Each row of a before or after table is a point. One or more steps were done to the points. Then noise was added and the rows were shuffled. The steps act on how far a point lies along the listed directions, d1 being the first. What was done? A step turns or swaps two directions, mirrors them in a line or flattens them onto one, adds a multiple of one to another, or multiplies one. Angles are multiples of 10 degrees, from the lower direction toward the higher: turns from -170 to 170, lines from 10 to 170 but not 90. Use the fewest steps. Two steps may share a direction if one is a turn and the other turns, adds or multiplies; they go together, in the order done. Otherwise the lowest direction goes first.
(in the rows, 128 means zero)

Directions:
(1): [ 76 161]
(2): [95 76]
Before:
[[ 97 125]
 [118 150]
 [133 126]
 [116 140]
 [122 149]
 [145 137]
 [127 153]
 [128 161]
 [125 146]
 [112   7]
 [125 143]]
After, 11 rows:
[[113 131]
 [109 151]
 [106 139]
 [115 140]
 [135 130]
 [107 108]
 [112 144]
 [118 135]
 [111 145]
 [134 147]
 [192  26]]
Steps: turn d1 and d2 by 40 degrees

Directions:
(1): [ 60  76 121 138]
(2): [ 82 178 125  74]
(3): [134 134  42 133]
(4): [101 176 133 195]
Before, 13 rows:
[[128 102 133  74]
 [ 64 138  98  91]
 [124 204  72 141]
 [110 124  84  72]
 [134 159  80 113]
 [192 165  97 167]
 [161 106 187 130]
 [196 197 149 184]
 [167 214 191  94]
 [ 44 171 115 150]
 [180 181 191 115]
 [111  98  85 148]
 [125 188 100 103]]
After (13 x 4):
[[135  42  82 144]
 [161  87  99 147]
 [116 165 159  74]
 [119 116 111  34]
 [183 143  88 161]
 [137 147  65 177]
 [142  46 158 100]
 [101  43 148  58]
 [148  87  72 125]
 [121 106  69  28]
 [ 70 113  68 180]
 [166 173 114 122]
 [138 127 152 181]]
Steps: swap d1 and d4; turn d2 and d3 by 90 degrees

Directions:
(1): [ 68 217 102 150 118 153 141 167]
(2): [200 166  78 135 191 136  87 139]
(3): [136 183 112  60 100  99 133  54]
(4): [114 123 134  99  82 131  23 158]
(5): [120  91  73  74 124 214 147 130]
(6): [133 121 113  66 136  68 161 206]
Before (12 x 8):
[[100 204 135  75 115 105 197  60]
 [145 139 101 118  94 141  74 103]
 [103 120  97  72 110 186  60 139]
 [127 124 140 109  97 144  47 145]
 [162 106 133 111 120 132 145 109]
 [115 130 156 124 133 130 133  81]
 [101 125 130 114  99 134  85 155]
 [128 110 127 114 135 101 177  97]
 [135  96 119 117 124 105 172  80]
 [126 191 113  51 125  59 167  88]
 [110 105 132  91  59 148  86 135]
 [ 99 155  75 119  93 164  57 182]]
After, 12 rows:
[[126 132 126 107 139  94 119 179]
 [ 98 123 103 115  89 160 119  79]
 [ 95 118 129 116 101 146 127  78]
 [110 163 146  41  86  76 164  14]
 [162 165  74 100 128 104 135 132]
 [112 199 164  73  79  94 100   6]
 [143 168 105 141 152  50 149 204]
 [132 136 130 100 134 145  89  97]
 [110 192  97  96 162  97 136 190]
 [125 157  99  75  99 108 114 186]
 [159 134 109  90 157 100 130 187]
 [129 139 116 112 103 166 143 119]]
Steps: turn d1 and d5 by -90 degrees; turn d4 and d6 by 70 degrees; turn d2 and d4 by -70 degrees; multiply d3 by 1.3

Directions:
(1): [188 196 161  55 145 138 155 165  64 120 137 164]
(2): [ 74 154 193  97  68 182 107  95 126 203 143 121]
(3): [163 178  60 163 108 187  38 117 110 123 122 151]
(4): [173  60 119  55 170 166  98  67 117 127 126  78]
(5): [101 145 145  74 167  89  68 110 199 114 103 203]
Before:
[[ 89  86 154 115  93 137 127  94  97 161 126  86]
 [ 98 155 183  56  93 184 150 107  91 203 126 130]
 [ 66  25 128 202 102  91 164 129 159 130 125  72]
 [142 176 170  29 146 170 108 121 123 135 123 211]
 [101 105  75 225 138  68 220 200 138 103 125 127]
 [129 151 165 135  94 172 116 115  91 161 139 136]
 [159 202  98  65 132 181  19  99 121 122 136 180]
 [142 111 192 100 128 131 103 122 121 161 141 100]
 [171 119 124  81 138 167 111 113  89 134 127  92]]
After, 9 rows:
[[133 193 185  41 133 170 106 128 122 145 124 217]
 [ 77 187 193  93  82 166 164 142 102 201 122 163]
 [142 212 113  55 112 193  13  90 125 141 147 186]
 [121 121 205 103 107 141  99 126 121 181 146  99]
 [118 170 155 162  91 149 129 134  96 146 141 155]
 [ 69  17 123 204 105  82 164 134 159 116 123  69]
 [ 71 109 169 118  65 142 120  96  96 175 131  93]
 [138  81  31 242 181  32 231 213 143  47 115 121]
 [141 121 168  44 106 209  97  83  86 175 135  76]]
Steps: multiply d4 by 2; turn d2 and d4 by -40 degrees

Directions:
(1): [ 93  87 196 110 189 105 192  69 107 163 151 102 172 118 139  98 150 217]
(2): [145  67 155 161  69 172 193 163  50 151 170 178  51 144 137 121 136 131]
(3): [158 104 205 105 102 149 123 119 152  40  96 106  92  40 138 197 144 154]
(4): [ 34  25 100 122 173 122 105 127 124 125  64 146  99 123 124 139 179  75]
(5): [196 153 172  94 138  97 170 140  94 201  62 111 140 105  77 135 177  52]
(6): [ 99 174  73 139 136  65 190 142  95 146  78 119  83  68 210 153  78 146]
Before, 10 rows:
[[181 128 227 105 136 136 170  96 116 106 137 100 174 108  79 156 158 140]
 [141 133 191 102 136 170 105 110 194 113 158  80 170 130 110 141 148 165]
 [ 56  65 118 126 160 125 136 117 115 127 117 125 112 170 138 134 131 130]
 [ 23  85   7 186 134 103 131 110 141  99 116 184  64 105 228 150  88 120]
 [119 101 116 145 139 108 205 150  74 123 156 126  82 114 190 131 106 176]
 [149 128 154 136 126 118 141 147 105 175 164 158 156 195  90  95 145 126]
 [178 143 171 114 104 117 137 157 127 148 138 148 156 125 108 147 149 115]
 [178 133 209 135 104 177  91 105 182  64 186 107 189 133 124 125 155 180]
 [195 150 120 112 124 144  96 137 155  92 126 120 137 114  56 132 152  69]
 [117 191 115 111 169  44 174 115 109 162 105  97 134  61 225 137  62 211]]
After (10 x 18):
[[ 93 100 156 102 210  90 163  84 105 151  96 107 194 133  86 127 169 112]
 [167 190 179 103 178  84 139  90 168 153 103  73 231 106 131 122 155 142]
 [123  95 152  97 145  99 118 143 143 140 103 149 158 114 113 153 175 106]
 [128 144 110 122 132 103  81 160 149 137 114 148 153 180  84 122 150  75]
 [133 121 121  95 170 108 110 110 163  67  85  99 128  59 101 162 157 103]
 [172 142 109 205  27 171 162 118 122  82 240 190  71 130 199 140  65 183]
 [122 167 148 100 181 101 136 105 167 172 104  67 181 116 141 135 131 150]
 [144 117 131 142 111  93 222 168  16 235 145 167  75 123 178 101 101 138]
 [171  91 148 150 118 152 169 156  75 143 199 140 110 185 121  99 141 137]
 [ 99 125 105 144 126 143 119 128 141 110 181 131 128 195 145 122  83 159]]
Steps: turn d1 and d3 by -60 degrees; turn d2 and d6 by -70 degrees; turn d4 and d5 by -80 degrees
